Each row of a before or after table is a point. The points were changed in one or more steps. Then noise was added and the rows were shuffled. The steps act on columns, c1 being the first. What was done? A step turns or swaps two columns, mirrors them in a line or flattens them onto one, adds a multiple of one to another, or multiplies or shifts one. Angles are multiples of 10 degrees, from the lower column toward the higher: turns from -170 to 170, lines from 10 to 170 but not 90. Use the fewest steps. Two steps may share a column if one is a turn and the other turns, adds or multiplies; they go together, in the order done. Otherwise the lowest column goes first.
(in the rows, 128 means zero)

Before (13 x 2):
[[138 124]
 [205  74]
 [131  63]
 [114 107]
 [109  82]
 [143 113]
 [175 181]
 [170 166]
 [140 167]
 [119  87]
 [209 161]
 [146 183]
 [193  60]]
After, 13 rows:
[[123 155]
 [127  88]
 [144 137]
 [130 179]
 [192  66]
 [156  82]
 [214 167]
 [220 148]
 [134 165]
 [136 126]
 [152  59]
 [126  67]
 [155 188]]
Steps: mirror c1 and c2 in the line at 170 degrees

Before, 10 rows:
[[150 111 103 115]
 [152 105 196  73]
 [136 166 106 165]
 [116 159 133 143]
 [ 77 146  79 156]
 [ 72 173 185 140]
 [145  89 138  52]
 [135  65 170  53]
 [159 156  79  91]
 [125  62  90 102]]
After:
[[ 64  62 195 162]
 [ 68  84 144 173]
 [199 125 220 139]
 [ 78 107 236 166]
 [186 116  50 114]
 [108 153  49 175]
 [ 85  71  67 118]
 [ 97 128  89 131]
 [156 174  91 115]
 [159 145 137 131]]
Steps: turn c2 and c4 by 150 degrees; turn c1 and c2 by 140 degrees; multiply c3 by 1.6

Before:
[[ 97 130 159 182 142  94  98 113]
 [101 124 133 159 143  86 149 114]
 [187  84 116 167   7 138  87  92]
 [141 119 139 148 150 138 127 102]
 [108 161  96 123 145 112 106 123]
 [133  98 130 153 149 107 118 152]
 [106  91 149 112 150 119 120 122]
 [136 124 173 133 132  98 130 144]
 [100 127 113 126 128 181 137 137]]
After:
[[145 126  84 138 141 101 111 121]
 [ 86 170 163 124 133 110 129 154]
 [ 77 127 113 104 155  88 143 111]
 [142 111 120 104 167 108 100 132]
 [246  28 127  87  43 135 156 175]
 [150 129 110 117 153 141 153 133]
 [ 67 139  80  90 148  92 140 162]
 [ 67 128 144 126 109 183 125 114]
 [ 86 111 116 150 165 113 133 133]]
Steps: multiply c1 by 2; turn c2 and c5 by -30 degrees; add -0.3 times c6 to c5; turn c3 and c4 by 160 degrees; mirror c7 and c8 in the line at 140 degrees

Before:
[[152 150 155 150 181 115  89 178 170 137  54]
 [124 138 106 134 105 155 138  77  51 136 117]
 [160 112 169 110 115 196  71 123 147 153  98]
 [168  94 109 106 135 108 151  97 105  79 124]
 [148 114 167 110 187 158 119 150 136 160  56]
 [187 136 160 110 128  52 192 156 144  81  53]
 [156 128 201 141 172 181 102 136 129 120 100]
 [101 114 140  83 114 153 105  90  53 136 181]
 [131 162 106  94 133  89 207  74 121  85 114]]
After:
[[148 156 119 106  95 167 167 164 105  95 158]
 [101 108 115 133  65 125 112 177  50 127 107]
 [ 76 129 213 142 133 155 111 120 129 109  81]
 [142 115 165 150 143 152 100  74 170 123  22]
 [204 125 171 111  88 186 211  99 144 122  79]
 [ 60 142 179 110  77 160  73 135 147 124 126]
 [166  86 117  95  92 132 217 176 122 130 165]
 [103 135 149  82  74 102  84 167  53 112 248]
 [ 99 144 177 110 147 147 107 110 137 152  83]]
Steps: turn c1 and c6 by 90 degrees; turn c2 and c8 by -170 degrees; shift c3 by 10; add -1.5 times c4 to c11; shift c5 by -40; add 0.3 times c9 to c7; turn c7 and c10 by 30 degrees

Before, 13 rows:
[[189 219 125 151  87  69 142 157 140 118 126 110 132 169]
 [105  87 130  67 149 140 140 146 173 134  94  98 112 147]
 [180  83 120 140 121 113  92 103 132 117 139 118 154 150]
 [131 160 104 131 152 129  58 199 172  93 155 100  65 149]
 [118 138 125 161 137 139 132 111 176 127 122 124 149 201]
 [ 67 142 148 150 141 131  24 234 161 128 114 143 157 164]
 [111  81 145 139 134  55 143 103  53 153 147 108  97 147]
 [ 95  87 125 164 142  95 131 127  76  78 146  97 161 144]
 [ 91 161 160 151  82 139 137 106  91  74 135 126 116 188]
 [130 228 143 160 106 134  92 102 174 148  61 113 118 144]
 [104  85 139 168 113 126 120 105 155 134  52 126  79 147]
 [ 84 115 110 156 104 139 144 154  76 151 132 111  88 144]
 [ 63 110 154 169  77 100 127 127 126 145 141  95 147 153]]
After:
[[134 149  97 165 137 108 127 121 103  87 113 125 132 162]
 [181  84 150 129  79  81 127 140 144 120 132  73 224 111]
 [140 236 114 157 113 101  93  58 121  84 106 138 153 102]
 [168  51 174 122 138  81 133 147 116 195 127 102 143 106]
 [154   9 180  79 133  73 144 148 185 181 101 121  89 104]
 [155 122 134 161 105 113 145 139 174 160 160  94 122 103]
 [120  69 121 124 124 112  91 135 124 130 107 179 170 110]
 [145 172 206 153  78 121 140 133  98 187 100  91 186 150]
 [169 101 103  99 147 187 143  92 109  84 144 114  82 108]
 [140  85 125 144 116 101 121  53 122 101 100 106  99 108]
 [124 164 127  99  92  70 139 124 108 120 153 187 199 127]
 [135 145 128 142 141 112  22 112 112 101 244  67 140 128]
 [157 156  86 132 152 121  61 151  77 112 203 140  29 110]]
Steps: turn c1 and c12 by 110 degrees; add 1 times c6 to c2; turn c4 and c6 by -50 degrees; turn c9 and c10 by -120 degrees; add 0.7 times c10 to c3; add -1.5 times c5 to c13; swap c8 and c11; shift c14 by -40
